Each row is a point. A path goes straight from each point to the next, and from the last back to the first. The post is the endless flat space through its rows: a point in 2 columns, a line in 3, a plane in 4, and so on, so that a path can go around it. Count how often the path circles the post. Going back the other way cancels.

Post (2 x 3):
[[ 0.6  2.1 -4.9]
 [ 1.5  0.7  2.1]]
Path:
[[ 4.1  1.7  3.5]
 [ 5.8 -1.4  5.7]
 [ 2.6  2.8 -1.1]
 [ 1.3  4.5  3.2]
 [-2.1  1.2 -0.6]
 [-0.9 -2.5  1.1]
 [ 1.5 -2.1 -3.3]
 [ 3.5  0.8  1.0]
 [ 2.8  3.2 -1.2]
 [ 0.2  2.8 -0.6]
 [-0.6  3.1  1.5]
 [-1.0  4.2 -2.1]
 [-0.4  0.9 -1.6]
 [ 0.2 -2.7 -3.4]
 [ 3.5 -1.0 -1.7]
 [ 3.8  2.6 -2.6]
 [ 0.9  7.1 -3.1]
 [-2.5  4.2  0.6]
 [-3.7 -1.0  0.0]
 [ 0.5 -4.5 -2.2]
 [ 3.1  0.3 -4.8]
 [ 2.8  3.6 -2.3]
 [ 1.6  5.5 -0.6]
 [-1.5  2.9  3.8]
 [-1.2 -0.7 -0.1]
 [ 1.8 -3.2 -1.0]
 [ 4.2 -1.0 -1.3]
 [ 5.4  5.4 -0.5]]
Times around: 4

Post (8 x 9):
[[ 3.3 -0.3 -1.0  2.2  0.1  3.1  0.7 -0.8  0.7]
 [-1.4  2.4 -3.1  1.3  1.8  0.1  0.2 -1.1  3.0]
 [-1.9 -3.4  0.1 -1.6 -2.6 -1.4 -0.4 -0.5 -3.5]
 [-1.2  2.7 -8.1 -2.3  4.1  4.3  2.0  3.9  5.4]
 [-0.5 -2.4  2.5 -3.9 -2.4  0.3  3.9 -3.1 -0.4]
 [-3.2 -1.7 -2.8 -1.8  4.6  1.8  4.0  2.5 -3.1]
 [ 4.3  2.4 -0.7  0.9  0.5  3.6  0.4 -5.0 -1.2]
 [ 0.9  4.7 -3.4  0.2  0.3 -4.6  5.2  1.1  0.0]]
Path:
[[-0.3 -5.5 -1.8 -5.6  0.1  3.0 -0.8 -2.5 -3.5]
 [ 4.0 -0.9  1.5 -1.1 -1.9 -0.8  3.4  0.9  0.6]
 [-1.3 -2.1  1.4 -2.1  0.0  1.5  3.7  5.1  1.0]
 [ 2.4  1.5 -2.2  0.2 -2.1  5.0  1.1 -2.9  2.3]
 [ 3.1  2.2 -2.6  1.9 -4.2 -2.9  5.7 -4.1 -0.2]
 [-0.3 -0.9  1.4 -0.9  0.7 -5.4  3.6 -4.8  1.6]
 [-2.3  4.0 -2.8  0.4  1.6 -0.8 -1.8 -3.9  7.7]
 [ 4.4 -1.8 -1.6 -1.2  2.3  3.1  2.7  0.6  0.8]
 [ 1.3 -2.7 -1.1 -0.3  3.6  4.9 -1.1  1.6 -3.3]
 [ 0.1 -0.8 -2.5 -1.7  0.8  4.2  2.0  1.5 -2.1]
 [-6.6  5.4 -6.1 -2.4  3.2 -4.4  5.4  0.0 -0.3]
 [ 3.8 -1.7 -4.3  1.3  0.1  2.5  1.1  2.2 -1.4]
 [ 1.6  2.9 -2.7 -1.0 -0.1 -1.6  0.3 -1.2 -0.7]
 [ 0.8 -1.7  3.7 -1.8 -2.4 -0.2  0.7 -3.5 -3.4]
 [-0.6 -2.4 -2.2 -2.5 -3.1  2.6  2.8  4.5 -2.3]
 [ 2.1 -2.5 -4.5 -1.9 -4.6  0.7  4.5 -0.1  0.9]]
Times around: 3

Post (13 x 14):
[[-2.5 -2.3  3.4 -0.8 -1.6  6.5  3.0 -1.2  1.2 -1.2  2.1 -2.1  5.9  4.5]
 [ 0.7  0.4 -6.0  1.3  0.1 -1.6 -0.4 -0.4  2.6  1.2 -2.0  5.0  0.7 -2.6]
 [ 4.7  0.4 -2.0 -0.3 -0.6  1.2  0.8  0.9  0.4 -0.2 -3.7  1.3 -0.4 -0.5]
 [ 3.9  0.4 -1.4  0.6 -1.5 -2.1 -2.7  2.1  0.9  0.4 -0.5  2.5  1.4 -2.0]
 [ 1.5 -0.2  5.7  0.7  6.9 -0.8  5.1 -1.9 -3.4  1.2  1.8 -2.8  1.2  0.6]
 [-0.7 -0.9  3.8  0.8  3.8  0.2  1.0 -2.2 -0.8 -0.8  0.2 -6.7  0.0  1.9]
 [ 1.1 -0.8  0.2  0.2 -3.8  0.7 -1.0 -1.4  0.6  2.8 -0.7  1.4 -2.4 -0.7]
 [ 1.2 -1.5 -0.7 -1.0 -0.3 -2.1  0.8  1.1 -1.1 -0.1 -2.4  2.9  0.0 -1.6]
 [-1.3  3.7  4.3  0.1  4.1 -3.6  4.0 -2.6  0.6 -0.6  1.7 -2.7  1.4 -0.1]
 [-1.7 -3.5  4.9 -1.5  1.6  4.2  0.1  0.8  5.1  3.3  0.3  0.1  5.0  2.2]
 [ 3.4 -0.8 -3.6 -2.5 -2.2 -1.9 -0.3 -3.2  1.3  1.4 -1.1  1.8  2.5 -0.6]
 [ 0.5  0.8 -2.5 -2.8 -0.2  0.0 -2.0  0.4 -2.2  1.5 -1.6  0.7  1.0 -2.0]
 [ 0.5  0.8  2.9 -1.9  3.7 -0.4  1.1 -4.2 -3.4 -2.3 -0.9 -1.3 -0.3  4.5]]
Path (25 x 14):
[[-0.8  2.4  0.0 -1.9  5.0  1.9  4.2  1.8 -3.4 -6.4 -1.4  7.7  1.4  5.3]
 [ 2.5  1.7 -0.3  6.2  3.6 -2.2  7.2 -0.2  1.7 -0.8  0.7  3.7  0.9  0.6]
 [ 0.5  0.7  0.0  5.1 -4.6  1.5  0.7 -1.4  6.4  2.6  0.2  2.0  1.3 -0.2]
 [-2.0  1.4  3.8  2.7 -4.6  2.5 -1.3 -2.5 -2.5  1.6  3.6 -4.3  1.4 -1.5]
 [ 2.6 -6.4  3.3  4.3  1.3  0.8 -1.1 -0.9  4.3 -2.7 -3.6  0.4 -1.4  0.4]
 [-2.2 -1.5  1.9 -4.2  1.5  4.6  1.3 -2.2  6.0  6.9  3.9 -2.6  4.8  0.7]
 [ 2.0  3.6  3.5  1.3 -4.1 -0.9  1.6 -2.7  5.6  2.2  1.5  1.3 -1.5  2.8]
 [ 2.3  1.1  2.8 -1.6 -3.6  1.9 -1.7 -1.3 -2.7  3.2  0.4 -2.2  0.1  2.5]
 [-1.1  6.0 -0.3  0.2  6.1 -5.7 -1.9 -2.1  2.4 -2.7 -4.2 -2.1  1.9 -1.3]
 [-1.7 -1.2  6.3 -0.1  5.5  4.9  5.7 -0.2 -4.6 -2.7 -3.5 -2.8 -2.9  1.5]
 [ 0.9 -0.9  1.5 -1.7  1.9 -0.4  1.5 -1.0 -2.0 -1.2  1.8 -1.3 -0.9  1.7]
 [-3.0 -0.1 -0.4 -1.0 -1.9  4.9  1.4 -1.0 -1.5  4.1  0.3  2.0 -0.8  2.0]
 [-2.2  0.3 -3.9  1.0 -1.0 -2.7 -4.0 -0.9  3.2  0.1 -1.8 -0.4  4.2  0.3]
 [ 7.0 -3.0  2.5 -1.0 -2.6  4.9  0.5  0.6 -5.6 -3.2 -1.9 -1.5  4.8  3.2]
 [ 4.4 -2.2 -1.7  0.0  0.6  4.1  1.2 -1.5  2.0 -0.5 -1.1  2.4  0.8  0.3]
 [ 5.9 -0.8 -1.2 -1.5  0.2 -0.3  2.5  0.1  2.9 -1.1  1.5  5.7  3.1  1.7]
 [-0.3  2.2  0.1 -4.3 -7.6  0.7 -3.2 -1.8  1.1  6.5  2.8  2.8  0.3  1.6]
 [-1.3 -2.6  1.4  0.1  3.5  0.5 -1.9 -1.5  2.3  4.7 -1.7 -0.8  2.8  0.7]
 [ 4.6  5.9  1.3  7.0  6.5 -3.2  3.6 -1.3  3.0  0.0  1.7 -1.3  3.1 -5.5]
 [ 2.2 -0.9  3.1 -1.0  5.5 -1.9  3.6  1.0 -1.9  0.7  1.0  1.2  2.5 -3.3]
 [-2.1 -0.3  2.1  1.4  5.6  0.4  3.7 -5.2  2.2  2.8  1.7 -1.2 -1.6  0.1]
 [ 6.2 -1.0 -2.6 -4.0  3.2  4.0  2.3  3.9  4.3  2.3 -4.6 -1.7  5.0  1.8]
 [ 5.3 -2.5 -0.2 -4.7  0.6  2.2 -1.9 -3.9 -4.2  1.2 -0.4  0.5  5.1  4.8]
 [-3.8  4.2  4.7  5.0 -2.0  3.2  3.3  2.0 -0.8 -3.4  2.2  0.6 -0.3  0.5]
 [ 1.4 -1.4  3.7  3.4  1.2  3.4  0.9  2.2  1.2  0.0 -0.8 -3.1 -3.6 -4.1]]
Times around: 5
